Each point is reached from the start by the listed moves, each made once or not at all, plus a little noise. Is the number of moves made odd or even? Then give how often each move was made.
(in the rows, 128 means zero)

Moves:
(1): [200 133]
(2): [132 175]
Start: [125 127]
Points:
[197 136] -> odd (1, 0)
[130 169] -> odd (0, 1)
[121 131] -> even (0, 0)

Moves:
(1): [179 118 144 152 168 128 130  99]
(2): [115 165 149 106 110 132 152  85]
(3): [ 98 118 172 139 125 103 127 120]
(4): [111 110 144 168 141 162 176 118]
(5): [100 147 108 135 155 114 126 112]
(6): [106 117 151 129 138 165  80 130]
Start: [103 115 118 115 126 124 104 137]
Points:
[  9 143 180 150 144 123 174  56] -> even (0, 1, 1, 1, 1, 0)
[ 68 143 162  92 120 163  84  96] -> even (0, 1, 0, 0, 0, 1)
[114 132 178 119 158 165  84  63] -> odd (1, 1, 0, 0, 0, 1)
[ 23 114 223 146 127 169 129  75] -> even (0, 1, 1, 1, 0, 1)

Moves:
(1): [129 140 127 141 156 149 118 136 105 126 126 126 105 109]
(2): [112 152 155  91 111 139 121 110 129 125 115 137 151  99]
(3): [123  89 147 135 127 129 116 154 136 127 170 169 149 101]
(4): [112 160 111 186 149 138 140 130 134 149 115 130 108 119]
(5): [ 89 139 121 124 137 111 115 122  97 135 161 137 145 114]
(6): [136 122  92 112 125 170 101 109 129 133 129 151 116 184]
(7): [136 150 142 112 141 147 141 124 152 159 146 127 142 151]
(8): [ 76 114  89 141  96 143 124 132 158 128 123 101 144 101]
(9): [122 143 144 125 115  99  92 125 160 127 143  99 111 136]
(10): [160 147  99 110 106 115 118 152 137 167 133 130 137 104]
(11): [150 131 122 135 111 148 158 150 105 108 163 127 130 134]
(12): [145 154 114 125 146 116 135 142 145  93 130 150 154 125]
Start: [107 132 158 138 125 138 145 124 127 122 120 143 139 105]
Points:
[117 221 154 147 154 221 111 148 175 118 202 206 150 110] -> odd (1, 1, 1, 1, 0, 1, 1, 0, 1, 0, 1, 1)
[ 75 208  47 187 104 139 163 183 139 132 177 150 184  34] -> even (0, 0, 0, 1, 1, 0, 0, 1, 0, 1, 1, 1)
[ 71 215 111 159  47 150 132 154 182 159 145 100 159  23] -> even (0, 1, 0, 1, 0, 0, 0, 1, 1, 1, 1, 0)
[ 38 209 105  63  65 164  59 103 191 198 179 126 191 101] -> odd (0, 1, 0, 0, 1, 1, 1, 1, 1, 1, 0, 0)
[ 16 192 129 205 167 146 102 161 191 140 208 158 173  32] -> even (1, 0, 1, 1, 1, 0, 1, 1, 1, 0, 0, 1)
[134 178  97 166 122 137  77 166 200 152 172 204 144 107] -> even (0, 0, 1, 1, 0, 1, 0, 0, 1, 1, 0, 1)
[135 152 176 107 100 119 100 166 203 191 203 159 163  85] -> even (0, 0, 1, 0, 0, 0, 1, 0, 1, 1, 0, 0)
